Rows are points. To make a cloud, some directions were put in groups of two or more. Within a group, all points are equally far from the middle, so they leave a hole (a ring in 2 directions, a hollow ball in 3). The other directions are filled evenly. Then the cloud was stretched, turned, moved and blurred a little. Count the holes, and give their numbers of directions, smallest first.

Cloud (14 x 2):
[[ 23.0 -33.3]
 [ 35.5 -29.1]
 [ 13.5  14.6]
 [ 15.7 -38.7]
 [ 21.1 -14.1]
 [-10.4 -25.9]
 [  4.4 -25.1]
 [-10.1  -3.5]
 [ 20.5   1.7]
 [ 41.6 -24.8]
 [  8.3  -8.4]
 [ -4.2 -11.3]
 [-19.3  -4.1]
 [ 23.0  -4.0]]
Holes: 0

Cloud (19 x 3):
[[ 31.4 -25.1  17.3]
 [ -8.7 -17.5 -20.7]
 [-22.0  -4.6   9.4]
 [-11.2   4.3  12.1]
 [ -7.5  17.3  31.2]
 [ 28.9 -10.6   0.5]
 [ 36.9  -1.0 -15.0]
 [ 51.5  -9.1   4.2]
 [ -5.5   6.9  -4.0]
 [ 35.0 -24.8  35.2]
 [ 31.1   9.0 -10.2]
 [  7.0   2.7  -0.2]
 [ -6.5  18.7  34.3]
 [-38.5 -12.7   7.6]
 [ 21.2 -36.0 -19.3]
 [  5.8  20.7 -17.2]
 [ -1.1 -45.9   3.6]
 [  2.5 -16.7  -8.5]
 [  0.4 -32.7  15.5]]
Holes: 0

Cloud, 27 rows:
[[-23.2 -20.0 -36.1  -3.5]
 [-23.0 -24.1  19.5   0.8]
 [ 38.2  -8.8   5.5 -17.1]
 [ 11.2  35.1 -19.8   4.5]
 [-33.7 -21.9 -11.3  28.6]
 [ 32.1   3.4  24.1 -11.4]
 [-15.6  -3.6 -34.3  15.4]
 [ 10.4 -24.5   9.6 -14.2]
 [-14.2 -38.4  -8.2  -3.0]
 [  4.8  -7.7 -20.0  36.3]
 [ -8.4 -11.6  22.7 -12.3]
 [ 23.5 -30.6   9.0  28.5]
 [-11.5 -23.0  -3.9  34.8]
 [-10.4 -35.1   8.9   6.3]
 [-28.4  22.7 -33.9  -4.7]
 [ 13.2 -16.4 -15.0  37.2]
 [  7.2 -32.2  -2.0  -7.6]
 [-12.1  29.0   3.1 -22.4]
 [ 20.1 -26.7  -9.2  -6.5]
 [ 18.7  -9.9 -22.9  30.7]
 [ -4.0  21.4  23.2   3.8]
 [-10.8 -29.6  -3.6 -24.0]
 [-12.8  -8.6  26.7   6.4]
 [ -8.3  -6.7  17.0 -24.3]
 [-42.5  16.2   4.7  17.3]
 [ -5.8 -14.0 -12.4  38.2]
 [-37.2 -12.9 -29.3  20.2]]
Holes: 1 (3)

Cloud (56 x 6):
[[ 19.7  -4.9  18.1 -24.1  41.1  -6.2]
 [-36.3  -7.3  -8.2 -25.5  20.2   2.3]
 [ -3.9 -15.7  25.5  17.5 -33.6  16.5]
 [-31.2   3.2  -8.2  -0.8  10.7  25.9]
 [ -3.7   4.9 -11.0  -1.9  11.1  16.2]
 [-15.9  -7.0  18.0  19.3  19.2 -27.4]
 [ -6.5 -33.2   3.1  -7.7 -11.7  10.9]
 [-23.0  -8.8  27.5  42.8  -2.5  31.7]
 [  9.7  -3.3   5.4 -17.4   4.9 -25.6]
 [-22.5   0.1  10.8 -10.5  28.3  21.8]
 [ 24.2  -9.8 -32.0 -15.8  -4.0 -23.4]
 [ 11.1 -34.0  19.7 -18.8  -6.1  -7.5]
 [  5.6  36.4   6.6   2.1  15.6  -5.4]
 [ -7.9   7.0  24.7 -12.7  -5.0 -26.9]
 [-14.5   2.0   2.1  -7.6 -25.0 -37.4]
 [ 16.9   4.3 -29.1  16.7 -20.3 -19.5]
 [ 24.6  -3.9  16.2  11.9  34.8 -15.3]
 [  1.0  -8.6   7.2   4.2   8.5  52.0]
 [-43.1 -26.0  22.6 -12.4  28.5  23.2]
 [  9.7  -3.3 -15.5   9.8  40.9  -5.7]
 [-10.9 -10.8  27.1  -7.5  37.4  -0.5]
 [ -4.8 -31.7  -1.7 -20.0 -23.3  40.5]
 [ 16.3 -15.7  25.4 -14.2  44.4  23.7]
 [ -6.7 -26.2  -3.9  42.0  -4.4  -8.6]
 [-16.9 -11.5  25.9 -32.1 -34.9 -21.0]
 [-14.6  -7.9  43.2 -33.3  30.3 -23.3]
 [ -9.5  -9.7  29.7  24.3   4.7 -40.1]
 [ 26.5 -14.4 -23.0  -6.1  -1.7  -5.9]
 [  5.3 -24.1 -23.7   5.1   5.3  11.5]
 [ -9.6  24.1  29.3  22.9 -20.0  -3.3]
 [-22.1  -5.1  -8.8  33.4  -6.6  35.1]
 [  8.7   3.0   4.6 -25.7   3.1  12.8]
 [-34.1 -24.7   0.0 -27.7  37.1 -13.4]
 [ -5.2   4.9   0.0   3.1  51.3  -9.5]
 [ 11.2 -10.2   6.5  19.3  10.9   7.8]
 [-11.4 -33.1  20.7  11.4  10.4  26.2]
 [-10.4  -0.6  36.7  34.0  19.0  40.0]
 [ -9.2  16.3 -10.0   0.7 -29.1 -11.5]
 [ -6.2   9.0  18.4   1.7  -1.1 -33.7]
 [-11.0 -28.3 -16.4  35.3  -8.6  -3.6]
 [-51.2   7.1  22.9 -20.8  28.3  -4.2]
 [-31.6  -6.0   8.6 -39.5  47.5 -17.8]
 [ 12.8  17.2  -0.8  -2.2  17.9 -33.7]
 [  2.1 -11.4  -0.8   1.8 -41.8  16.2]
 [-31.4   9.8  32.6  27.2  31.3  -6.6]
 [-15.3 -28.4   3.6  -7.2   7.0 -19.7]
 [-18.7  -7.5  10.7  -3.8   7.8  -2.8]
 [ -6.6 -19.6  15.2 -19.3 -15.7 -35.3]
 [ -6.2 -22.3  12.1   3.8 -31.2   5.3]
 [-34.2  15.6  32.5 -19.0  -7.9  19.6]
 [ -5.2  24.3  39.5   1.6 -40.5  -5.5]
 [-29.2 -22.5  12.4  10.8  24.9  48.5]
 [-23.6  17.6 -12.3  -0.4  16.0  -1.8]
 [-24.6 -12.6   7.3 -38.3  18.2   0.2]
 [ 16.2   8.4  -3.0  -6.1  41.9   5.7]
 [ 10.2 -11.5  20.9  40.0  -4.1  23.8]]
Holes: 0

Cloud:
[[ -4.8 -10.1 -20.1  40.0 -28.0  28.4 -28.8   9.2  16.4]
 [ -2.0   0.0  -5.6  40.7  -1.9  -4.4 -27.7 -21.1  10.6]
 [ 17.0  -9.4  -5.5  -1.0  13.5   9.8  12.3 -44.3 -21.2]
 [-33.9   9.5 -21.0  22.2  42.8 -15.4   6.6  -4.5 -10.4]
 [ 41.6  -6.4  -6.2  32.6   4.0  -6.7 -17.1  -3.0  12.1]
 [  0.4 -15.1 -37.5  19.4   9.5  -1.3  -7.3   8.8 -35.1]
 [-13.5 -33.6  22.0  10.2 -22.6  -4.6  -2.3  31.3 -17.3]
 [ 38.9   5.8  -2.8  37.6  -5.1 -15.4  31.9  -2.6  16.5]
 [-20.8   4.8 -18.2  -8.0  35.7   5.3   4.0 -18.5 -39.1]
 [ -2.3 -13.1 -24.3  38.2 -33.8  31.8 -24.8  -3.1  -9.6]
 [ 20.5  -4.1   7.9   1.9 -20.4   6.3  37.6 -30.6 -33.4]
 [ 25.7  35.6 -27.0 -11.7  -3.3  -0.6  13.0  12.0  -7.7]
 [ 16.6  10.3  36.4 -27.5  12.9  10.4   3.5  -0.3 -20.3]
 [ 22.2  24.8 -27.0  39.6 -12.4  30.0  25.1  21.5  -2.0]
 [-28.3   4.9  -0.6 -35.2 -15.3  -9.0 -11.8 -18.7 -23.8]
 [-22.4 -35.3  26.9  20.3  -5.6 -19.9  -3.2  11.3  -9.4]
 [-20.8  -7.5  37.3  20.4  26.7  16.2  20.9  14.5  -7.5]
 [-26.7  -1.5   7.2  -1.0  37.5 -25.8  15.7  24.4  -1.3]
 [-34.9   5.7 -19.6 -19.2  19.7 -13.1  26.9  -6.7  -3.9]
 [ 14.9  20.8 -49.1  20.4 -20.4  27.3  13.6   5.5  -9.9]
 [ -6.9  -7.1   8.5 -36.7  14.5  -2.0   5.6   9.2 -41.5]
 [ 28.1  -6.0 -19.5 -21.4 -13.9 -12.0   6.8  12.5 -15.7]
 [-23.4   2.8 -31.9  12.1   4.5  31.8   7.7   5.4  29.4]
 [-28.2   5.3  14.8   8.3 -26.4  30.3 -21.7  18.0  -6.6]
 [-34.0  -2.3 -37.5  19.9  -7.6  22.7  27.2 -22.7 -24.0]
 [ 25.4 -16.2  14.9   3.3  31.5   5.4  -5.4  10.0   2.9]
 [  6.7   8.5  12.7  10.5 -36.7  -1.1   5.6 -13.6 -36.6]
 [  3.3 -10.4   1.6  40.8   8.8  47.0  -1.6  13.9 -16.8]
 [  6.1 -34.8   9.4  19.3  16.3  20.2 -11.2  15.2   2.3]
 [-42.7 -16.2 -20.4   5.2   0.9 -29.6   4.5  16.2  -8.6]
 [  8.4   7.4 -31.1 -14.1   8.1  26.0 -32.6  -2.5 -29.4]
 [-34.3  -9.4  14.7   2.6  36.0   4.2  -2.4  32.1 -16.5]
 [ -1.5   3.4 -11.2  18.3   1.1  49.8  40.7   6.0 -28.8]
 [ -6.7  -2.1 -10.4  48.8  23.9  16.7  34.3  -3.7  21.6]
 [ -3.6  15.4   8.8  35.9 -28.5  -0.8  20.3  17.3 -21.2]
 [-13.7   0.8 -25.3  33.3   9.9  36.3  36.5  18.6 -23.5]
 [-23.8  13.8 -28.5  15.2  -6.7  -6.3 -36.8  27.9 -27.0]
 [ 24.2 -37.0  18.0   8.0 -18.1 -12.8   9.1   1.0   8.6]
 [-23.5  -5.8   6.0 -15.6  33.0 -30.7  11.8   7.7 -24.1]
 [  4.5  -7.6  -9.3   8.6  39.7 -20.1  13.7 -11.6 -25.5]
 [  1.0   3.7 -20.4  26.3 -29.5 -15.9 -21.0  38.8  -3.4]
 [-15.9   0.3  19.8  -1.3 -18.0 -23.7  -0.8 -28.6 -20.9]
 [-17.8  11.2 -22.2  25.2  26.1  36.5  -1.9  29.5  17.3]
 [  8.6 -13.2 -37.6  54.6 -21.8  12.6  -1.6  -3.7  15.0]
 [ 32.3  19.4 -10.6  -0.3 -30.3  -1.5  -1.2 -24.2  11.9]
 [ 22.7  -5.5  18.0 -18.7   1.4  -4.6 -18.1  22.9 -37.7]
 [-34.2  29.0  11.7  -8.8  21.3  14.0 -27.8  17.3  -1.2]
 [ 29.1   0.1   7.7  10.9  -9.5 -11.1  -1.5  36.8  24.3]
 [-16.5  -5.8  -9.0  10.4  32.6  -7.6  17.9  -6.0  34.7]
 [ 38.4  21.1 -22.6   8.7  -1.8 -20.3  25.5 -25.6   1.9]
 [-26.6 -20.9  14.2  12.4 -40.3   0.2   2.5  -1.6 -23.6]
 [ -3.9 -23.3 -34.8  19.5 -22.2  16.1 -11.1 -32.7 -12.1]
 [ 25.2  -9.8  32.6  12.2   2.1   4.5  17.4 -15.1 -26.1]
 [ 11.1  19.5 -34.6   2.6  25.0  -7.4 -26.3   7.2 -26.0]
 [-43.8  12.4   1.5  19.3  19.9  32.2  31.6  14.6  -3.0]
 [ -7.1  17.7 -14.7  42.1  43.6   0.5   5.6  -5.2   2.7]
 [-46.1  22.3   0.7  16.6  37.6   8.0  18.3  -2.9 -10.4]
 [  2.5  16.8  -1.0 -14.8  -0.9 -17.2 -47.5  27.8 -12.6]
 [ 37.2  14.4  -7.7  26.4  -5.2  13.4  -2.7 -28.4  11.6]
 [ -9.1  30.6  11.0  14.5  15.2  -8.5 -32.4  36.3  -4.8]
 [  9.4 -20.3  -4.0  19.3  31.2 -26.5  18.1   4.4  -7.2]
 [-23.4 -30.3   6.9 -16.0  -7.9 -26.6 -26.4  12.8  -8.3]
 [ 18.7  -3.5  28.9  13.4 -10.9 -22.9 -10.6   2.3 -29.2]
 [-12.5  10.5 -40.9  20.8  27.1   4.7  26.9  -5.6  18.4]
 [-33.6  -1.5  -3.9 -22.0  11.9 -24.7 -17.0 -28.7 -12.8]
 [ 32.8  27.8 -19.6  32.9  -4.9  -7.0  12.1 -21.3  19.7]
 [  1.5  -2.0 -20.3  -5.2  32.0  -5.6  -6.7 -35.2 -13.6]
 [ 19.7 -12.2  -3.6  -7.6  20.0  29.4 -19.1  20.8 -16.1]
 [ 11.2  11.2 -16.4  -8.5  -6.3 -11.1  31.9   2.3 -44.9]
 [-13.5  -0.2 -36.4  16.3  29.5  -3.3  -1.7   9.0 -31.4]
 [ 16.6  34.2  15.8  20.3  14.7   3.3   0.3  36.4 -18.5]
 [ 15.3 -14.2  -7.8   2.8 -33.3 -35.2  23.2 -12.9  -6.6]
 [-36.3   3.3  -9.9  26.2  -8.4  12.7  25.2 -29.5  11.7]
 [-17.4  -1.2  10.3 -12.1   6.6 -13.9 -28.3   6.1  32.2]
 [-15.0 -19.7  18.3  -5.6  11.7 -40.2 -14.9   4.0  13.9]
 [ 22.7  38.2 -15.0   3.9  23.8  30.4  -3.0 -13.1   3.1]
 [-34.3  25.5 -27.7  -2.9  36.3 -11.9  -9.0  -7.4  -2.9]
 [ 15.2  25.0 -46.7  13.3  -8.1 -12.7   7.7 -25.0 -26.4]
 [ -1.7  -6.7  -7.1   0.2 -37.3 -27.0  29.3 -14.9 -17.8]
 [-15.4   5.4 -41.4  57.6 -19.6   1.5   1.8   5.1  -4.7]
 [-20.0  26.1 -34.0  35.1 -10.3 -23.3  -1.3   4.3 -18.1]
 [ 11.4 -11.9   5.3 -21.4   6.5 -31.8   8.3  -8.1 -39.7]
 [  0.5 -14.1 -21.3  38.3  -6.3  -7.1 -25.2 -20.3  20.2]
 [ 28.1 -19.1  -1.9  39.8 -24.1  11.5  11.1  22.7 -23.6]
 [ 28.6   8.5   6.1  10.0 -15.8  16.4  32.0  17.8  19.3]
 [-34.1 -21.3  -9.2 -22.1 -18.0   7.9 -22.0 -15.7 -16.6]
 [-21.7 -11.9   1.8 -20.5  15.4  32.6 -17.2  -1.0   1.7]
 [-12.5 -27.5 -21.0  20.6  -8.3  -3.7 -21.9 -22.6  20.6]
 [-40.7 -21.2 -37.6   9.4 -15.6  10.2 -12.8  10.1 -18.9]
 [ 10.0  14.8  -1.1  19.4  22.3  43.8 -25.5  14.3 -12.8]
 [ 21.6  -4.8 -18.6   0.5  -2.7  41.2  -3.6  29.0 -20.8]
 [ -5.6 -14.9  15.0  15.7 -13.1   8.6  49.7 -25.3  -9.7]]
Holes: 2 (3, 6)

Cloud:
[[ -9.7  11.9  34.6  47.1 -16.2 -10.3 -24.0 -20.0 -10.4]
 [-29.0  30.4  11.6  19.4 -23.4  -3.8  -9.8  19.9   1.8]
 [-19.0 -17.0   6.1 -15.2 -20.3  13.3  11.9 -29.1  17.8]
 [ -1.4 -21.0  16.0  -1.4  -8.5 -18.3   7.4  -4.8 -37.5]
 [  6.2   5.7  31.0  -4.7 -45.4  16.4 -12.8 -23.8 -41.2]
 [-37.4   5.2 -14.4  18.0   2.6  30.7  30.7   3.5  -8.9]
 [-22.1  -9.0  28.6  17.0 -11.0  30.4   8.9  -3.8 -54.1]
 [-10.0   0.9   3.2   3.0 -29.5   1.0 -36.6  25.7  13.1]
 [ -9.4  -5.2  13.9  26.0 -20.7  37.7  -0.1  40.4  32.5]
 [-35.7   8.5   6.5  42.5 -16.2  -9.8  -2.3  14.3 -11.9]
 [  5.6  13.9  38.7  -1.9 -15.6  17.2   9.5  30.2  -4.1]
 [-12.0 -21.8  24.3  -4.8 -23.3  29.6  -2.9   4.4   0.8]
 [-23.3  18.6 -34.3   5.1  -2.2   5.9  11.3  -3.5 -19.6]
 [  6.1   4.1  30.9   4.4 -48.6   9.0 -31.5  20.9 -11.1]
 [-28.3  -0.5  19.0 -18.8   2.1  29.0 -18.7  14.5  -4.6]
 [ 12.9 -18.2  11.8   0.4  -0.7  10.7  -3.3  10.3  -8.2]
 [ -7.5   0.8  15.1  -4.9 -14.0  35.8 -26.2  12.6  12.3]
 [-13.8 -23.4 -16.7  20.6 -14.5   0.8   8.5 -26.8  25.2]
 [-30.1  10.7 -10.7  -3.2  -7.4 -13.7   8.2 -13.2 -39.8]
 [-49.7   2.3  -0.6  31.5   4.0   7.0  -1.5   0.1 -35.8]
 [-50.6  11.7   6.9  24.5 -29.9  24.2 -21.2   5.8  11.5]
 [-42.1 -23.2   3.1 -15.9 -20.0   8.2  15.4  -8.9 -32.7]
 [  8.1  -1.3  34.8   2.2 -10.2   4.7  23.6  19.3 -42.4]
 [-25.0 -33.3 -20.6  11.6   1.7  -9.7  -5.5 -15.8 -39.6]
 [-57.2 -19.8  29.1  -1.6 -12.1  21.4  -2.2 -11.1   0.8]
 [-52.8   0.7   4.4  20.6   7.4  14.4  39.2  16.9  11.3]
 [-21.7  17.8 -13.7  -2.3  -5.1   0.3   5.1   0.3 -43.9]
 [ -6.6 -13.1  -3.6  -6.5 -39.5 -10.4   5.9  -4.0 -43.9]
 [-38.7   9.2  24.0  16.1  26.6  14.9  17.1  13.5   1.7]
 [ -4.2   5.1  10.0   1.7 -19.6 -14.2  -2.6  20.5 -43.7]
 [ 12.4   0.6   7.0   0.1 -39.5  28.1 -18.3  -7.6  26.4]
 [ 27.6 -13.2  -8.3  -7.3   0.2  31.0   2.2  15.4 -25.7]
 [ -8.7  -2.2 -15.3 -15.7 -26.7  10.8 -10.6 -19.1  39.3]
 [-23.7  18.8  26.7  46.5 -24.5  -7.5  -3.3   7.4   1.1]
 [ -2.1 -10.4  -1.3   8.2 -21.4 -10.4  -7.5  39.2 -25.4]
 [-48.6 -14.3 -27.9   6.0  13.4  37.0  39.4  42.7  15.4]
 [-23.6 -12.8  37.9  14.7 -28.4  28.5 -15.6  34.7  22.2]
 [ -8.3  12.6   7.7  -7.5   2.4  29.5   2.8  13.9  12.7]
 [  4.2  22.7  10.6  43.6 -33.8   3.3 -14.8  -7.5 -20.0]
 [ -7.8  -2.4   3.6   0.1 -35.4  42.4   9.2  -2.5 -17.4]
 [-38.7 -34.7  -3.9 -28.3  21.5  17.8  15.8 -11.1 -38.6]
 [-16.4   5.9 -12.4   7.0  18.1  15.2  25.4  18.3  14.5]
 [ 33.5   5.7  -4.2   5.6  21.9   8.0   6.5  -2.5 -28.5]
 [-15.1 -20.5  -2.5  35.8  33.6   7.2  12.5  21.6  -8.3]
 [  4.6  -7.1  -2.9  14.1   8.7 -16.8 -19.5   0.1  -0.2]
 [-20.1  -4.2  19.6  -7.9 -20.8  14.7  18.5 -20.1 -20.7]
 [-28.3  12.4  -5.3  31.9   4.9  45.9 -11.1  41.9   9.1]
 [  8.3  29.6  17.8  15.0 -49.1  19.8 -31.0   9.1  -6.2]
 [-23.7 -10.6  19.3  -3.9 -15.6  35.0 -18.0  18.6   4.6]
 [-15.6   1.7   1.3   0.1 -11.5 -35.3  30.5  -0.8 -26.9]
 [ -6.3 -13.1  32.9  12.2  27.2  21.5   2.8  24.6 -32.4]
 [-30.2  -0.5 -13.1  38.4   9.1 -25.8  -5.7  -5.5   2.2]
 [-28.5 -20.4   4.5 -22.9 -29.5   4.2   0.2  -3.0 -19.7]
 [-12.6  29.2  16.6  44.6 -19.3   2.0 -13.3  20.5 -12.2]
 [-19.7 -30.4 -13.2  23.5  10.4  43.2  17.8  32.4   3.6]
 [-18.1 -17.1 -36.2  13.4 -44.7 -19.4   4.2  20.3  11.0]
 [-27.5 -14.8   0.0  -5.4 -38.5  27.1  19.2  16.8  17.4]
 [-25.4 -30.5 -23.3 -18.2  11.6  -9.3  -1.9   4.3 -17.6]
 [-15.1 -11.5  27.7  50.9  30.3   0.1  20.9  38.6 -32.8]
 [-25.5   1.8  13.4  33.3  31.7  -3.3  -9.8   1.8   6.8]
 [-28.3 -17.0  -9.3  13.4  35.4  -8.1  19.1 -10.2 -19.7]
 [-19.3   6.1  20.5  32.8 -13.5  -9.0   8.4 -13.0  -8.6]
 [ 10.6  -8.0 -26.5   9.2 -14.3 -45.6   7.2 -18.3  -1.1]
 [ -6.0  17.7  11.6  55.3  -2.4  -1.5 -17.7 -10.3  -0.3]
 [-21.6  -5.5  -4.0  32.1 -12.4 -28.0  18.4 -13.8  -0.5]
 [-19.0  -1.6  30.7  10.2 -51.7  29.7   0.5 -12.2   4.0]
 [ -8.3 -15.5 -16.2  31.8   1.5 -12.7   2.8  -6.4  10.8]
 [ 14.1  -7.7  34.3  16.9  16.2   5.2  11.2  21.6 -40.5]
 [ 17.2 -26.1   0.3  -2.1  14.1  -1.1  29.4   9.2 -38.5]
 [-34.0 -11.5 -33.9   3.4  -5.0  20.4 -18.9  -4.4  21.9]
 [ -1.9   7.4  34.0  -9.8 -21.9  14.6  -7.2  25.8  19.0]
 [ -3.0   8.2  16.7  16.1  -5.9 -23.5 -23.7   5.2 -38.7]
 [-54.0 -31.9 -37.5  17.1   2.3   3.8   3.2  29.7   4.0]
 [ -6.9 -12.9 -24.9  43.4  18.0  19.5  -6.9  20.8 -14.8]
 [-15.8   2.9  18.5  13.6 -13.7  38.6  -9.7  11.0  29.9]
 [-35.1   9.9  30.1  31.3 -12.0  25.6   1.6   3.8 -22.8]
 [-32.3  21.3 -15.6  23.3 -22.5 -18.9 -20.8 -19.1   6.8]
 [  9.0 -11.9   4.4  21.9  -5.2 -24.0  21.6  -1.0  -7.0]
 [ 14.7  -2.7   1.8  32.6  13.4  -8.5  21.1  19.2  -9.6]
 [-18.5 -14.7 -37.6  27.2 -27.7  -2.5  -5.0 -14.3  28.9]
 [-30.3 -24.2  16.4   1.1 -50.8  13.6  10.7  -1.9 -12.8]
 [-27.6  21.5  -4.2  35.4 -10.7  -5.3  -4.8   1.5  -8.8]
 [  5.6  -9.7 -32.9  34.1 -16.4  -6.3   9.7   9.0   9.9]
 [-24.5  -3.4  12.1  -8.1 -39.5  38.4 -10.8 -26.7  21.9]
 [ -4.4 -10.0 -14.3  -6.2  11.7 -25.9  -7.9  33.0  -3.7]
 [-25.4 -15.2 -30.0  -2.6 -20.5  33.5   4.7  -2.8  12.4]
 [  7.2   3.2  37.4  16.8 -24.1  17.5   4.1   5.2  16.3]
 [-29.3  -2.4   3.2  21.4 -12.8  35.4 -16.7  23.0 -29.0]
 [ 28.0  -4.7   9.3   1.5   2.4  41.6  -8.6  18.6 -21.7]
 [-28.3 -16.1  38.4  13.7 -10.4  28.4   6.2  13.4 -29.1]
 [  3.3   6.3  -8.8   5.1  24.0 -27.8  12.8  -4.3 -16.9]
 [-34.3  12.9  -9.6  47.5  -9.4  22.5   4.0  48.2  12.5]]
Holes: 1 (4)
